Rows are points. Each table stands for the endless flat space through its points: a line for two points, a plane for three, and so on. Write the one point that lies in both, or say that there is none.
(in the rows, 128 means zero)

First (2 x 3):
[[115 107 132]
 [103 107 136]]
Second (2 x 3):
[[107 109 132]
 [ 95  89 132]]
They share: no point

First (3 x 4):
[[128 126 104 111]
 [121 131 105 113]
 [136 151 115 118]]
Second (2 x 4):
[[130 134 101 118]
 [151 140 113 106]]
They share: no point

First (4 x 6):
[[155 156 158 137 138 113]
 [106 156 153 104 133  73]
 [153 156 151 135 144 120]
 [139 156 151 129 146 118]]
Second (2 x 6):
[[131 157 141 121 146 111]
 [127 159 141 119 136  97]]
They share: [133 156 141 122 151 118]

First (2 x 8):
[[140 117 115 143 114 142 128 103]
 [125 142 140 113  89 117  93 108]]
Second (2 x 8):
[[140 106 113 134 113 150 117  90]
 [128 148 137 128  95 114 111 120]]
They share: [134 127 125 131 104 132 114 105]

First (3 x 9):
[[133 142 103 121 128 155 143 152 172]
 [129 145  98 120 122 160 146 151 179]
 [157 127 124 125 154 131 126 154 133]]
Second (5 x 9):
[[160 149  59 103 150 152 129 133 155]
 [139 145  80 114 138 128 126 151 129]
 [139 118 115 135 102 139 142 135 145]
 [138 134  80 122 126 125 135 133 129]
 [143 137  80 119 132 131 139 129 135]]
They share: no point

First (6 x 11):
[[119 122 113 128 155 126 128 157 120 117 118]
 [113 180 136 153 182 133 129 113 176  78  93]
 [ 93  76 108 161 129 166 196 177  86 140 120]
 [112 111 124 151 160 131 158 185 120  83  77]
 [114  78 124 136 101 156 150 179  99 126 104]
 [113 112 123 150 148 133 151 181 110 115  91]]
Second (6 x 11):
[[153 115 104 167 128 136 141 185 116 127  97]
 [ 41 104 155  85 126 117  97 151 145 134 104]
 [156 102  91 169 154 147 136 176 124 114 110]
 [105 138 135 135 114 129 160 163 104 117  89]
 [145  80  92 157 161 137 116 173 144 127 118]
 [ 71 112 149 105 123 112 138 146 132 129 103]]
They share: no point

First (4 x 12):
[[110 157 119 117 116 115 144 107 105 121 133 151]
 [100 151 131 107 109  95 177 125 118 116 131 158]
 [ 91 130 129  86 107  92 164 123  95  80 118 148]
 [112 127 127  95  99 131 115  85  96  86 111 144]]
Second (4 x 12):
[[ 90 147 124  98 109 108 143 112 106 104 136 149]
 [ 80 143 127  95 113  79 144 118 119  80 104 169]
 [ 95 146 126 103 110 121 144 113 103 114 157 139]
 [128 131 137 129 125 109 170 126 105 104 140 145]]
They share: [103 145 124 104 111 107 151 112 102 104 126 150]

First (2 x 12):
[[118 120 119 113 163 105 164 120 144 121 124 105]
 [100 135 119 104 145 111 149 108 150 130 124 111]]
Second (6 x 12):
[[118 127 125  96 129 107 124 124 164 131 128  89]
 [104 133 120 120 155  99 192 111 138 135 117 136]
 [ 98 143 122  98 149 119 126 125 166 113 143  90]
 [140 134 129 104 139 103 131 114 155 141 133  93]
 [103 132 124 122 151 106 158  97 121 105 147  76]
 [ 92 124 126 111 139 111 143 104 129  97 141  67]]
They share: no point

First (6 x 14):
[[157 117 124 122  96 131 112 167  86 103 136 140 139 130]
 [129 118 114 130 124 133  87 176 104  87 121 132  94 166]
 [162 105 117 114  99 116 108 148 104 108 134 150 157 146]
 [141 110 114 132 112 106  91 169  88  88 141 138 100 174]
 [158 112 125 124  91 118 113 165  72 102 147 140 136 132]
 [187 107  85 120  99 122 117 147 108 144 116  80 109 107]]
Second (5 x 14):
[[162 131 122 104 120 100  79 180  86 112 123 129 135 168]
 [171  43  97  95  95 130  82 122 124  64 116  97 138 117]
 [166  83  80 121 116 118  72 150 126  93 140  89 114 138]
 [157 108  78 132 113  96  75 167 126 113 133 114  97 133]
 [141 153  99 148 129 108 103 182  92 147 149 127  97 169]]
They share: [152 104 107 120 109 118 101 153 100 110 127 124 120 144]

First (5 x 18):
[[146 133 163  90 151 130 127 143 133 126 121  93 146  96 163 126 135 156]
 [126 131 156 101 148  94 135 148 103 133 124 103 144 114 133 136 117 155]
 [109 147 127  96 134 125 115 132 124 116 140 103 130 127 153 109  98 148]
 [142 124 170  90 158  86 140 155 103 149 107  88 137  99 138 147 129 146]
 [140 129 166  97 152 108 135 148 115 131 120  99 150 102 145 136 131 159]]
Second (7 x 18):
[[123 102 150 105 127 113 130 173 124 150 187 131 177 120 149 127  97 152]
 [141 147 142  85 138 123 102 110 136  99 126  78 123  85 161 121 111 145]
 [112 136 149 104 144 120 135 165 116 134 133 107 136 113 147 128 135 164]
 [102 143 150 126 153 116 189 213 116 127 123  97 162 133 135 113 161 203]
 [103 128 171  85 151 127 105 149 106 141 110 122  91 119 132 143 141 141]
 [171 111 183  93 172 155 112 131 124 123 133  89 153 126 107  82  91 131]
 [176 153 154 122 195 148 101 121 150  95 109  81 148 107 117  99 107 135]]
They share: no point

First (6 x 20):
[[116 111 106  90 144 104 146 177 111 145 134  78 123 147 120 117 134  96
  121 109]
 [123 179 111 143  98 161 131 158 140 104 123  96 100 100 146 143 136  62
  124 120]
 [124 173 108 133  95 171 137 149 142 104 123 112  94  98 150 144 131  75
  129 127]
 [122 167 113 119  94 168 143 149 120 105 112 107  88 118 159 139 126  82
  117 124]
 [111 100 111  81 131 148 168 155 148 155 135 111 126 102 116 135 154 124
  137 109]
 [127 121 139 111 132 141 147 158 126 148 101  76 120 120 142 115 152  92
  120  96]]
Second (4 x 20):
[[142 159 143 127 112 173 134 170 138 137 123 133 111 136 118 122 137 106
  108 112]
 [130  90  87  96 112 150 179 136 123 135 117  74 115  88 146 124 135  84
  139  99]
 [121 138 128 106 130 152 146 149 123 137 120 115 102 124 130 140 146  94
  120 121]
 [129 139 127 120 130 164 146 155 123 135 124 121 101 126 128 127 144  92
  111 118]]
They share: no point

First (3 x 24):
[[102 113 119 100 129 158 131 135 136 127 129 140 151 135 131 127 142 107
  106 121 107 154 146 137]
 [ 85  86 130 111 119 156 144 140 133 142 114 124 168 138 112 115 135  86
  106 137  89 169 154 121]
 [103 108 120 101 137 147 136 131 144 136 120 143 157 127 128 145 135 114
  120 125 113 142 127 140]]
Second (7 x 24):
[[ 86  73 119 112 116 153 110 129 165 120 110 164 166 149 103 112 148 123
   75 100  71 139 108 104]
 [ 70  92  97  77 146 143 109 150 129 144 145 157 170 126 141 126 162 118
  137 138 111 138 160 137]
 [ 91 114 113  71 156 157 111 170 121 137 142 138 156 112 133 116 153 125
  133 136 118 158 158 125]
 [133 132 138  57 149 175  98 160  99 138 142 146 124 148 133 130 161 110
  130 176 146 151 143 142]
 [116 121 132  95 124 145 157 118 127 128 116 149 130 153 156 151 107  88
  112 130  97 160 146 143]
 [109 119 131 116 143 152 126 138 155 165 139 105 185 117  82 113 171 127
  114 127 108 103 111 145]
 [108 107 109 112 120 145 158  97 145 166 138 118 178 155 129 138 128  81
  137 136  81 107 136 176]]
They share: no point

First (3 x 24):
[[142 107 107 120 119 112 162 110  95 148 127 115 118 151 142 150 151 110
  118 116 158 109 117 148]
 [133 105 109 106 124 113 178 107  79 151 143 112 110 157 138 152 160 118
  119 117 176 120 121 162]
 [142 128 122 132 107 124 156  92 110 130 112 142 121 160 157 138 142 116
  103 137 149 124 102 154]]
Second (7 x 24):
[[211 105  52 128 117 117 135  90  76 193 107 138 142 151 118 130 202  49
  114  62 146  95  76 129]
 [151 129 133 137  93  99 117 111  91 130 116  96 142 115 115 121 181 109
   66  80 179  98  94 171]
 [111 115 135 144 128 109 158  98  94 133 130 120 115 141 141 139 111 101
   90 128 139  98 153 156]
 [216 131  59  97  81 111 126 106 115 181 139  89 142 141 176 155 180  73
  137 111 163  98  82 137]
 [149 110 107 137  97 113 142 109 115 135 161  72 115 127 141 130 135  96
   99 109 157 101 127 158]
 [157 114 117 124 132  79 179 132  96 132  87 136 112 143 135 160 165 142
  107 127 169  87  98 139]
 [160 141 108 124  92 122 101  78  84 171 126 114 160 134 148 129 163  56
   88  90 149 103 112 161]]
They share: no point

First (2 x 24):
[[153  96 143 104 165 151 119 151 143 139 127 138 130 111 122 113 152 143
  138 115 155 106 140 139]
 [147 102 147 109 160 148 126 150 146 133 124 137 134 115 125 118 145 144
  143 120 153 111 140 134]]
Second (7 x 24):
[[122 104 152 128 175 143 134 168 155 113  99 142 125 131 112 115 130 145
  175 121 145 125 171 137]
 [178 130 180 147 116 169 127 164 124 148 112 133 140 119 151 110 142 129
  150 139 128 120 121 100]
 [133  85 126 149 141 151  57 174 174 122 134 114  83  83 161 136 137 158
  170 154 164  94 170 122]
 [114 103 179 130 166 130 184 157 141 122  94 163 144 147  99 114 152 141
  169  98 139 151 156 117]
 [150 134 170  95 191 166 162 151 134 121  85 134 178 148  95 114  91 122
  154 137 133 125 143 156]
 [142 119 133 132 157 128 110 183 157 102  99 136 108 129 132  93 149 153
  192 124 140 109 166 125]
 [163 142 165  99 164 145 154 152 136 118 103 139 176 134 121 110 121 141
  159 133 140 117 121 136]]
They share: no point

First (4 x 24):
[[110 136 150 167  89 141 106  96 133 152 110 117 117 108 110 114 117 158
  137  91 120 101 158 180]
 [142 125 131 134 118 144 139 117 129 156  99 151 113  92 150 159  75 126
  109 131 130 147 155 147]
 [127 140 120 157 124 117 122  92 125 149  97 136  95 116 124 154 122 128
  115 104 108 124 153 150]
 [104 105 153 138 106 128 125  87 135 182 121 127 115 104 118 127  99 172
  149  87 100 111 151 157]]
Second (3 x 24):
[[135 134 125 153 133 145 120 132 151 126  96 133 113  89 143 139  90 132
  137 124 103 162 147 153]
 [135 132 127 155 117 137 126 108 131 144 102 133 113  99 137 147 100 128
  119 112 117 134 157 151]
 [147 126 121 161 123 147 130 120 137 130 106 125 127  85 151 147  90 118
  123 114 113 148 161 141]]
They share: [129 135 130 152 114 132 124 102 128 151 100 137 106 106 130 147 105 133
 117 111 119 127 155 156]
